Every row gives one point. Two turns around zero, p and q, are shown by what they do to some points. Write where each new point lands after one turn and then the other. Backwards means that the second turn is done in reverse. Each puzzle has new turns, and all numbers are rounded.
(in the rows, 128 means zero)

Turn p:
[129 123 155] => [112 107 135]
[123 196 135] => [186  99 150]
[109  66 120] => [ 74 165 129]
[151 127 102] => [139 141  98]
Turn q:
[135 141 176] => [176 125 112]
[124 120 166] => [154 114 103]
[165 147  96] => [117 174 151]
[ 62 122 109] => [100  69 149]
[154 109  93] => [ 92 159 124]
Where do these land?
p, then q: [162  91 163] => [ 83  86 129]
p, then q backwards: [117 118  80] => [178 133 129]
p, then q backwards: [ 51 126 115] => [152 188  84]
p, then q: [153 172 127] => [108 168 104]
p, then q: [127 140 152] => [125 122 102]
q, then p backwards: [157 121 131] => [131 118 100]

Turn p:
[138 164 137 149] => [106 107 155 145]
[146 120 103 167] => [156 107 129 164]
[120 130  95 153] => [144  94 114 141]
[ 81 103 179  79] => [123 169 133  50]
[120 132  68 126] => [131  97  78 143]
[187 141 176 119] => [100 176 171 160]
[105 105 139 102] => [135 148 116  93]
Turn q:
[176 138 120 121] => [128  83 122 107]
[ 36 135 109 117] => [130 215  95 146]
[184 109 117 135] => [150  72 137 125]
[ 64 102 139 120] => [124 182 125 173]
[172 130 126 118] => [125  84 125 118]
[156 141 154 123] => [102 102 142 117]
[109 140 132 163] => [138 156 152 111]
Where do these land?
p, then q: [134 110 105 146] => [151 105 138 120]
p, then q: [146 144 137 150] => [125 136 160 134]
p, then q: [122  99 139 164] => [115  86 147 127]
p, then q: [141 118 106  72] => [148 154  89  92]
p, then q backwards: [135 100  95 118] => [113 117  91 110]
q, then p: [137 117 205 120] => [155 112 171  70]
q, then p: [ 81 208 109 126] => [ 52 109  78 109]

Turn p:
[119 136 134 176  88  85 127 131] => [157 121 116  91 150 142 157 173]
[150  92 150 152 124 116 130 112] => [139 109 113 151 155 113 121 160]
[144 186 162 158 141 149 120 156] => [196 143 118 119 101 153 105 112]
[ 77  98 121  99 101 139 158 114] => [ 71 157 157 116 126 111 125 160]
[158 179 119 155 160 143 151 175] => [179 147 129 154 100 183 140 100]
[143 134 116  66  99 115 154 117] => [ 64 135 104 119 134 159 113 121]
[116 119 136 154 110 131 107 176] => [165 157 145 113 162 123 138 125]
[114  81 148 109 157  80 121 104] => [102  68 158 134 157 113 111 144]
[130 128  66  82 171 195  82  67] => [ 79 117 111 153  65  55 141  56]
Turn q:
[114 153  54 160 159 128 113 122] => [120  80 171 160 146 118  92  89]
[170 144 117  91 133 172  81 171] => [106 120 149 119 106 138  72 197]
[121 144 122 213 141  86 146 155] => [ 93 139 100 193 162 109 122  77]
[104 134 177 114 184 173 109 111] => [128  64  83  90 128 108 136 160]
[142  80 180 146 120 139 114 108] => [135 150  78  86 161 147 130 135]
[110 144 122  95  81 116 133  92] => [164 138 144 115  81 150 145 104]
[131 110 115 154 105  64 108 135] => [ 89 167 137 132 136 150 127  78]
[151 141 128 133 137 124 133 100] => [143 134 125 115 126 101 111 113]
[141 102 122  92 116  95 162 166] => [109 175 163 135 127 123 168 151]
[ 95 127 142  81 105 183 181 120] => [194 112 131 134 107 136 178 175]
Where do these land?
p, then q: [194 168  85 207 147  49 129 132] => [196 165 171 146 220 101 121 185]
p, then q backwards: [138 177  74 145 121 105 117 123] => [ 72 118 167 107 112 110 129 102]
q, then p: [158 133 148 101  79 145 158  86] => [126 138  62 126 133 171 120  98]
p, then q: [130 143 149 146 147 151  95 141] => [128 160 129 100 120 116  97 115]
p, then q: [ 47 123 154 115 132 148 123 151] => [ 99 141  82  98  65 125 143 141]
p, then q: [157  97 110 147 113 153 166 129] => [122 116 121 189 141 113 114 112]
p, then q: [104  99 136  84 158 149  92 122] => [106 125 101  85 117 138 149  79]
q, then p: [125 157 122 115 159 104 127 174] => [139 133 165  94 144 127 139 169]
p, then q: [109  79 155  91  99 136  97 133] => [ 72  93 128 100 107 109 144 104]
q, then p backwards: [119 104 146 129 125 139 177  88] => [138 132 114 178 112 126  90 151]

Turn p:
[103  86 160 167 157 145 159 173 167] => [164  90 202 112 125 158 110 118 156]
[ 92 128 100 194 105 132 150  87 162] => [148  99 125 154 164  89 117 128 202]
[113 155 153 190 128  68 118 112 136] => [110 100 153 142 196  92 147  93 128]
[166 116 101  99 153 163 125 152  79] => [148 151  90 124 111 188 117 147  93]
[158 139 117  86  71 161 101 159  74] => [113 115  66 121  84 130  98 159  66]
[115 149 144 208 130 119 158  69 161] => [130  86 141 172 174 105 164 105 194]
[113 133 160 117 167 162 106 141 161] => [106 139 173 147  97 158 110 105 138]
[175 123 125  67 111 131 138 125 109] => [132 149  91 108  82 132 160 144  95]
[ 76 124 129 168 125 105 125  85 110] => [ 95 115 126 121 188 113 125 136 171]
[138 109 139  74 120 120 121 131 115] => [112 149 119  90  97 130 139 137 106]
[160 108  97 103 136 121  99 138 155] => [154 168 114 113 104 122 115  93 117]
[129 167 112  64 131 113 135 165 107] => [124 172 135 134 110 119 130 171  68]
Turn q:
[144 148 151 149 147 155 132 164 172] => [126  95 117  92 150 124 176 148 144]
[111  94 146 165 123 160  88  92  90] => [131 120 192 130 119  72 106 103 120]
[ 84 101 173 145 164 116 116 102 124] => [116 135 168 110 149 123 132  59 130]
[174 154  99 137 132 124 129 175  91] => [146 112 118 179 117 133 166 172 105]
[ 78 148 106 159 152 144 115 144 153] => [143  88 142  81 132 152 132 119  92]
[136  96 123 156 123  76  73 150  96] => [ 82  95 168 188 111 138 128 113 112]
[145 172 152  81  86 155 117  95 145] => [145 122  72 125 153  88  83 139 161]
[168 148  72 125 145 127 182 104 161] => [133 179 109 107 153 159 129 196 109]
[152 151 167 115  92 142 114 111 118] => [127 121  98 145 140  75 114 127 149]
[115 123  98 161  85  66 138 173  79] => [ 92 122 114 177  62 145 142 119  69]
[136 107 137  71 173 128 156 120 128] => [158 172 131 134 146 162 137 116 174]
[ 92  96 112  72 115 143 178 106 179] => [137 175 106  67 104 166  92 125 171]
Where do these land?
p, then q: [ 74 109 156 157 137  93 110  92 108] => [146 131 143  90 158 177 126  79 151]
q, then p: [104 133  87 159 145 145 180 111 153] => [105 147 115 138  95 147 135 174  77]
p, then q: [ 97 143 167 167 106 102 118 123 187] => [ 64 153 142 119 154 131 123  72 142]
p, then q: [155 162 131 148 116 127 111 180 114] => [131 136 174 172 115  99 132 120 109]
p, then q backwards: [ 79 138  92  80 156 167  84 119 124] => [149  85  97  95  91  92 153  77 139]
p, then q: [141 107 105  81 176 116 126 114 112] => [182 122  79 120 145 120 127 148 116]
p, then q: [136 147 170 148 150 184  99 174  89] => [159 104 192 115  89  72 119 113 131]
p, then q: [158 103 166 104 102  89 168 101  99] => [152 189  97 127  85 165 140 127 147]
q, then p: [147  72 105 117  94  99  90 137 159] => [103  97 164 119 109 107  64 118 153]
q, then p backwards: [159 166 148 170 112 152 158 100 122] => [125 151 102 105  90  68 136 121 114]
p, then q: [158 128  79  77 114 134 164 156 140] => [121 116  80 180 110 114 144 176 117]
